Rows are points. To make a cloud, some directions were put in groups of two or more. Within a group, all points are equally far from the middle, so they leave a hole (a ring in 2 directions, a hollow ball in 3). The other directions are filled evenly. Then the cloud was stretched, turned, moved and blurred a little. How many holes are there, and how many directions does each take, smallest first?
In the rows, zero is written as 128.

Cloud, 21 rows:
122,64,63
127,168,150
134,57,90
56,84,149
80,120,69
37,99,120
90,181,127
138,77,137
57,94,102
127,59,92
189,74,113
91,88,164
130,119,172
108,122,187
127,92,157
169,77,125
191,115,126
156,153,64
143,166,121
180,68,111
141,92,151
Holes: 1 (2)

Cloud:
170,139,85
163,93,164
205,160,86
127,171,108
144,174,92
103,108,169
138,161,199
185,159,128
176,129,152
54,97,106
167,82,80
63,142,94
184,61,108
104,129,110
123,94,68
124,177,138
229,153,129
97,158,138
138,66,191
Holes: 0

Cloud (27 x 4):
110,112,181,146
175,78,101,158
95,76,84,187
103,74,200,189
161,34,58,158
116,129,151,175
58,139,168,233
132,202,124,115
174,66,90,150
98,177,107,167
172,104,118,209
140,108,97,162
91,83,130,74
97,140,123,172
155,135,135,95
172,125,95,182
98,168,77,135
74,136,76,167
136,162,64,138
102,114,75,163
149,89,163,171
180,73,66,75
65,158,129,111
84,116,82,130
106,171,104,170
71,146,121,142
165,96,158,126
Holes: 0

Cloud, 29 rows:
81,133,149,117
79,88,104,152
176,89,136,221
151,80,131,189
120,103,163,49
77,159,179,112
162,119,148,140
160,97,205,131
60,135,116,143
107,95,106,181
150,81,159,121
85,101,137,159
95,87,135,170
98,126,131,59
110,66,128,68
139,148,112,222
142,75,95,95
56,175,168,81
140,141,170,146
199,80,167,122
124,120,237,180
132,121,153,90
133,157,159,131
118,112,163,203
147,91,160,53
212,118,112,135
119,76,110,186
162,94,201,158
96,113,147,36
Holes: 0

Cloud:
117,126,223,105,149,205
137,52,125,111,113,115
89,114,179,78,192,82
129,167,118,150,71,187
187,110,144,86,103,73
151,160,114,139,102,65
154,132,158,146,41,98
80,140,178,85,73,122
103,121,203,100,180,161
183,153,180,103,112,84
58,114,152,138,64,166
140,106,144,56,54,76
133,175,201,197,101,108
171,153,137,159,173,84
170,110,95,155,115,96
144,153,123,157,178,130
77,151,152,88,86,86
127,166,145,67,78,158
87,121,155,67,58,107
135,76,155,59,117,120
56,117,143,196,166,119
55,165,127,109,183,120
41,163,147,186,143,93
87,76,134,67,124,119
179,134,145,141,56,97
143,48,111,78,97,112
108,161,138,182,169,159
100,107,149,88,69,69
140,92,169,159,111,74
47,167,185,122,161,63
91,114,56,171,115,131
111,112,146,140,112,28
116,146,130,159,69,76
162,162,135,143,80,91
108,201,189,126,194,98
75,140,86,66,152,120
103,114,131,74,114,23
72,155,163,171,80,197
67,97,176,108,107,146
89,121,150,71,89,69
98,99,134,105,128,193
18,119,71,101,119,102
51,77,106,127,124,109
162,118,114,174,73,170
200,158,234,121,124,109
157,114,106,159,136,145
187,154,159,122,143,102
129,72,145,82,141,68
146,182,160,184,130,126
86,181,182,166,143,193
32,140,137,117,137,124
129,113,133,184,168,147
138,176,143,104,151,128
Holes: 1 (4)

Cloud, 53 rows:
196,161,92,95,178,150
153,156,133,127,196,199
129,180,87,170,93,89
109,135,54,131,138,94
135,55,90,148,121,167
160,64,124,188,131,82
131,93,113,185,110,66
110,96,161,139,210,114
134,127,97,130,216,112
207,162,90,112,178,137
115,134,125,136,222,119
191,52,112,169,138,145
169,178,87,76,143,111
141,190,180,137,135,90
116,142,154,131,220,117
110,108,70,138,140,75
121,165,58,97,118,122
84,75,163,187,133,172
75,96,154,91,115,133
184,106,196,179,149,108
97,175,126,191,92,186
207,67,144,185,136,133
231,142,106,143,150,162
193,106,176,206,137,169
211,149,101,194,151,150
125,91,199,188,173,135
110,99,162,192,72,123
130,140,208,134,108,117
60,90,116,124,142,105
118,118,62,145,167,93
140,142,143,223,144,194
181,181,92,123,82,146
160,130,70,144,197,112
140,52,92,147,99,145
84,167,122,182,109,194
134,130,202,119,123,186
94,70,121,97,104,132
140,93,175,78,149,167
126,124,137,58,156,95
153,156,159,182,177,205
143,154,205,144,158,100
145,93,194,195,158,176
96,92,169,206,97,134
60,170,131,184,135,110
209,140,180,160,114,172
148,179,68,143,88,116
121,75,108,103,93,95
78,153,146,188,107,85
80,81,99,128,151,93
176,137,194,156,148,87
180,124,123,181,171,67
172,172,169,138,136,74
159,126,106,168,55,159
Holes: 3 (2, 2, 2)

Cloud:
131,95,47,149,172,154,134,132
133,113,74,90,131,54,104,115
69,131,144,165,181,185,114,111
181,140,163,129,98,201,152,149
149,133,173,160,154,119,170,211
152,78,99,51,115,129,149,121
77,99,115,110,235,76,116,104
207,145,165,131,100,108,131,121
134,66,215,147,123,152,135,181
131,77,56,97,101,140,101,133
173,43,175,144,142,165,150,141
124,146,241,122,117,108,109,136
162,69,204,143,180,158,102,113
176,185,160,104,152,133,162,176
68,104,154,87,203,127,102,180
94,181,181,67,116,108,162,132
178,85,77,133,104,154,88,111
153,185,111,138,121,138,107,175
143,111,169,179,177,92,147,77
131,67,78,150,135,160,108,75
91,81,87,176,140,172,126,152
108,176,97,85,163,69,145,128
91,173,210,103,115,138,95,117
137,82,153,94,157,158,87,202
123,105,249,117,143,104,124,102
136,145,85,144,84,85,147,105
87,126,196,81,200,145,170,77
177,143,94,171,144,160,136,143
90,153,140,171,77,124,171,109
118,168,184,132,195,131,108,187
89,89,141,61,186,148,155,186
52,90,152,81,194,122,168,156
162,138,197,101,154,118,77,177
145,123,203,72,135,140,104,62
65,64,165,102,144,148,92,144
96,150,166,106,102,209,126,116
137,41,213,139,159,146,137,132
135,54,97,138,89,130,163,108
130,93,103,49,103,90,122,132
123,101,109,120,124,67,53,140
152,130,140,44,221,106,137,135
121,112,215,128,189,114,182,80
127,65,182,113,123,201,116,137
138,107,157,43,182,90,132,180
107,178,106,129,210,100,115,146
141,133,139,54,218,173,151,123
163,82,142,180,138,118,111,196
141,135,184,106,93,191,182,168
97,186,148,80,132,159,98,88
172,85,165,77,203,130,80,137
143,135,109,98,161,160,213,124
103,135,94,88,162,175,197,127
97,163,85,139,137,78,106,84
71,100,112,129,102,76,170,106
106,106,90,177,214,142,138,116
65,134,200,134,147,192,137,137
72,119,139,136,212,70,159,90
118,120,85,100,229,79,141,149
111,171,87,145,117,171,157,99
170,154,148,158,114,119,125,198
82,174,137,145,196,92,147,90
144,106,145,41,151,143,132,192
145,88,169,98,94,147,92,56
137,111,191,158,166,170,189,189
124,102,242,146,127,138,138,89
84,90,120,106,203,155,97,184
102,69,89,186,165,154,143,114
65,124,120,138,156,84,155,57
143,140,193,131,156,141,117,217
179,93,143,79,117,120,187,162
182,102,90,130,139,102,66,101
100,102,98,167,222,90,134,144
127,99,116,81,201,68,89,79
44,96,121,129,187,98,92,91
87,139,188,176,194,165,166,144
107,102,163,81,242,136,180,152
130,122,117,102,141,101,42,77
93,99,188,76,142,185,159,170
102,122,55,137,102,114,138,165
53,120,106,136,205,152,138,85
129,117,135,179,153,139,179,203
77,52,186,95,150,131,101,129
123,120,86,167,117,165,186,147
104,137,187,180,64,132,135,127
91,119,197,177,140,161,136,186
90,156,139,157,169,79,156,73
Holes: 2 (4, 4)

Cloud (85 x 8):
130,166,142,60,124,217,146,102
108,110,32,81,111,180,83,120
72,122,80,144,121,103,105,135
139,76,54,127,122,180,123,183
115,112,70,200,167,183,90,181
126,118,197,148,105,97,121,140
156,119,114,168,92,126,52,159
93,112,159,130,109,181,120,62
155,98,102,79,54,148,85,83
109,117,155,112,143,77,72,172
78,116,139,128,90,149,94,95
178,120,154,135,108,93,122,74
171,72,90,187,91,153,144,184
163,195,146,132,93,164,144,122
114,189,147,157,148,94,165,49
151,157,137,139,174,147,170,81
100,77,211,130,120,111,194,137
166,70,167,170,135,127,137,196
186,67,80,148,166,106,141,135
155,203,160,181,114,184,124,89
65,181,141,88,67,171,146,158
124,144,65,84,102,184,133,119
120,141,169,60,126,148,147,134
137,132,153,174,121,54,196,167
215,102,94,150,165,132,122,138
108,112,127,198,115,124,93,175
184,130,49,145,169,122,181,169
129,203,109,99,143,96,156,105
33,143,136,117,57,124,74,132
160,96,109,123,46,139,69,101
158,206,150,176,102,176,130,116
168,129,157,115,141,147,150,187
196,162,193,140,111,211,121,145
203,130,146,102,107,157,145,103
148,150,122,114,104,105,140,190
109,133,111,118,103,43,152,130
79,115,79,104,100,106,120,142
47,130,102,145,187,100,204,175
149,112,156,95,104,73,159,121
78,134,134,139,111,106,119,181
102,175,128,108,94,130,98,135
90,189,125,133,122,186,76,37
168,130,100,211,165,124,92,151
132,91,96,100,118,76,77,191
230,61,52,226,117,120,137,141
88,97,148,136,94,195,96,53
131,116,96,83,167,198,188,153
185,85,78,140,74,137,79,220
58,58,53,142,149,153,116,168
185,41,104,154,98,166,144,156
104,48,165,143,116,114,165,168
148,137,91,162,161,202,139,108
150,101,158,140,160,163,146,129
102,143,143,127,101,88,115,97
56,121,142,108,111,148,57,121
176,73,95,137,137,85,144,186
103,129,106,41,106,206,114,148
102,101,92,151,144,171,133,59
83,90,87,104,156,197,205,206
19,127,144,125,112,157,60,141
156,81,95,158,93,97,134,139
55,97,113,193,46,179,60,163
161,87,165,168,145,105,104,212
157,147,161,155,42,143,101,102
145,68,22,185,153,174,119,151
163,140,211,199,89,182,164,90
39,91,92,190,134,79,111,129
202,121,74,131,113,151,119,95
171,72,116,183,140,149,80,225
123,133,183,56,106,186,142,108
117,110,141,198,135,132,99,112
89,200,175,153,121,126,116,91
77,186,88,77,131,97,157,113
126,107,66,118,103,168,95,107
180,117,61,146,57,195,87,112
131,140,136,139,59,166,67,82
28,151,173,105,180,124,158,158
92,190,157,156,106,151,102,141
49,97,128,150,152,156,92,100
149,94,141,201,151,137,110,164
200,150,130,170,129,72,185,155
135,126,147,227,63,123,155,212
172,75,110,145,52,164,102,85
139,86,73,140,230,161,189,172
103,91,132,118,119,196,122,172
Holes: 0

Cloud:
135,156,113,172,148,153,163,111
149,78,142,147,237,94,80,173
137,104,87,153,134,143,131,198
130,209,126,103,111,178,160,162
107,182,45,155,112,91,144,138
129,118,107,123,162,153,97,99
117,159,62,104,120,177,177,162
151,64,150,146,111,88,95,150
101,85,45,94,186,135,170,157
159,131,67,119,142,170,120,169
97,91,163,132,176,147,103,194
126,181,88,114,165,68,116,154
131,133,96,145,45,185,136,87
61,207,122,111,151,175,136,163
190,56,117,162,113,127,121,85
110,177,187,175,111,140,102,131
149,203,44,145,138,149,162,138
146,126,105,126,112,159,90,44
54,59,121,97,131,73,96,160
62,94,114,146,134,70,70,149
156,208,66,107,122,223,225,109
155,167,106,156,164,132,134,125
86,101,95,80,213,143,127,180
83,55,184,136,117,115,87,123
158,192,88,150,122,108,128,222
95,222,128,99,150,130,76,168
108,56,153,136,117,121,70,107
61,118,86,91,208,153,167,143
138,99,101,169,145,141,102,144
164,202,87,124,169,183,200,147
167,95,183,98,115,110,122,136
100,109,53,100,114,224,147,139
56,98,90,142,189,114,142,73
112,60,111,104,133,91,104,123
182,59,141,149,162,82,126,196
129,69,147,118,145,52,91,110
133,133,51,102,135,179,197,91
98,90,18,89,172,148,147,191
60,93,95,106,149,100,120,127
95,86,83,96,79,164,167,94
155,116,93,144,75,203,119,87
126,100,18,116,103,154,159,107
160,125,112,166,91,121,107,92
113,174,42,94,190,151,173,141
60,129,56,65,142,181,111,143
80,192,67,155,189,137,153,195
209,189,46,168,103,190,156,88
151,181,87,89,176,114,125,168
173,232,111,168,133,126,84,118
168,172,84,210,140,150,168,145
131,180,70,75,197,121,92,143
179,69,132,91,137,95,129,130
113,145,28,128,177,156,212,185
232,173,125,179,141,117,126,160
146,102,192,95,171,136,107,142
157,85,147,141,150,132,63,154
142,169,61,116,125,179,204,169
138,194,111,150,116,75,127,179
124,138,143,89,215,129,98,176
87,68,62,103,128,193,148,126
101,43,45,158,106,129,157,146
169,197,122,182,116,116,66,61
136,185,56,167,172,143,118,194
138,130,72,107,160,157,93,137
26,105,74,79,155,139,140,164
68,98,100,138,106,185,148,77
157,181,96,114,87,121,146,100
165,128,87,160,113,148,144,156
59,115,165,140,128,74,88,157
110,187,154,122,106,168,128,154
120,83,95,92,126,163,128,56
127,182,124,112,136,103,173,234
107,114,68,127,106,198,94,71
138,127,71,160,153,172,178,139
116,149,79,139,97,77,122,129
18,171,77,141,144,150,171,129
101,88,160,173,127,97,89,131
114,172,121,109,104,170,179,78
44,144,122,140,125,90,104,153
135,69,102,129,53,189,136,82
96,173,126,163,166,142,129,81
Holes: 0

Cloud, 102 rows:
111,160,96,96,203,148,134,165,157
119,142,95,139,89,147,164,67,193
63,199,113,62,89,143,147,133,121
169,112,184,79,144,95,125,86,133
125,146,125,113,149,27,148,57,152
98,218,152,123,177,77,160,128,140
82,137,102,176,149,113,111,135,102
113,161,182,158,90,100,122,78,113
118,196,144,141,152,191,108,93,192
136,140,137,58,156,170,150,56,71
141,214,148,167,145,138,114,64,142
94,184,164,109,158,239,153,136,55
104,151,158,73,136,155,185,38,153
95,67,110,121,117,158,155,63,156
118,132,134,152,96,171,114,52,34
118,64,110,135,137,156,132,125,142
113,202,155,47,144,215,198,129,121
106,208,114,154,81,130,170,99,113
131,83,152,124,145,145,158,81,62
139,139,164,101,166,175,127,15,67
142,111,193,96,142,113,170,144,139
109,200,186,155,130,114,147,133,133
134,96,185,143,151,167,166,87,108
81,137,124,90,46,162,100,111,139
97,120,132,105,190,147,182,48,118
69,96,156,72,95,107,98,84,102
67,106,163,90,103,94,134,103,58
138,142,140,91,172,143,61,145,159
152,94,188,143,171,170,122,46,126
164,115,157,180,200,130,133,48,126
46,167,161,59,150,115,159,114,141
85,119,157,54,88,90,110,98,121
171,105,173,135,135,128,145,79,93
139,173,165,132,163,164,210,140,150
101,96,134,82,161,91,162,41,102
156,102,102,175,186,150,109,82,135
131,193,178,110,154,152,116,23,76
67,95,175,119,102,118,98,76,124
65,194,167,67,144,219,180,114,159
129,167,142,64,153,65,126,90,104
116,87,172,83,134,105,82,95,103
110,220,151,142,124,169,161,144,95
75,155,154,90,107,215,204,130,130
63,185,124,87,107,78,150,61,95
66,147,133,65,114,124,167,186,116
66,158,140,156,78,143,166,111,155
120,230,143,105,137,211,169,148,154
122,135,97,146,159,200,129,77,175
133,197,177,93,124,150,129,41,79
165,94,115,107,119,86,109,24,86
129,183,163,105,146,214,80,100,157
123,114,171,159,159,119,60,109,124
91,187,111,110,124,195,107,95,170
171,147,178,155,188,176,145,88,73
61,112,157,115,109,67,130,71,172
103,101,95,124,179,101,125,81,77
89,169,205,95,120,176,147,120,52
82,128,160,99,98,151,113,7,98
130,138,161,143,197,54,172,67,157
115,187,154,182,117,149,131,123,125
78,147,131,121,69,114,195,17,127
138,89,149,143,164,57,130,28,155
93,123,154,66,185,141,196,76,127
130,123,137,106,112,79,187,27,125
134,172,100,58,153,141,175,148,114
79,159,164,154,110,112,153,149,119
136,108,111,110,197,190,112,88,107
120,116,130,146,212,188,153,98,117
128,155,137,63,156,218,159,107,59
117,203,111,161,146,130,97,141,145
93,186,182,157,142,190,156,153,123
83,165,101,124,123,147,109,172,172
89,178,142,108,164,112,89,41,129
164,120,140,79,97,134,152,118,103
55,179,161,110,135,199,154,171,154
88,169,89,91,138,124,89,119,155
40,149,158,87,142,197,130,110,127
102,116,197,134,148,166,184,52,118
98,167,118,58,150,194,192,88,84
143,118,140,154,207,148,133,67,196
63,145,143,88,65,199,142,140,119
128,81,136,120,86,87,170,72,158
132,160,125,128,152,105,181,26,159
115,85,130,98,74,80,188,92,129
94,148,135,114,167,239,145,93,70
126,123,134,150,135,108,204,109,143
179,124,125,84,150,134,95,73,136
108,113,167,95,125,51,143,88,178
166,127,113,93,195,171,88,114,144
121,230,132,123,160,161,114,83,81
87,184,83,76,102,177,164,55,87
167,118,92,165,171,82,107,36,143
59,130,141,152,156,134,109,113,169
96,178,98,90,151,102,159,164,173
140,194,106,171,112,168,101,94,101
63,124,138,78,60,162,139,37,117
93,153,175,175,110,140,163,70,136
115,118,133,193,100,139,145,33,138
129,114,167,76,161,116,74,101,85
93,189,188,88,93,118,154,137,124
81,57,126,111,102,73,172,76,137
153,120,181,110,140,77,174,84,129
Holes: 2 (2, 6)
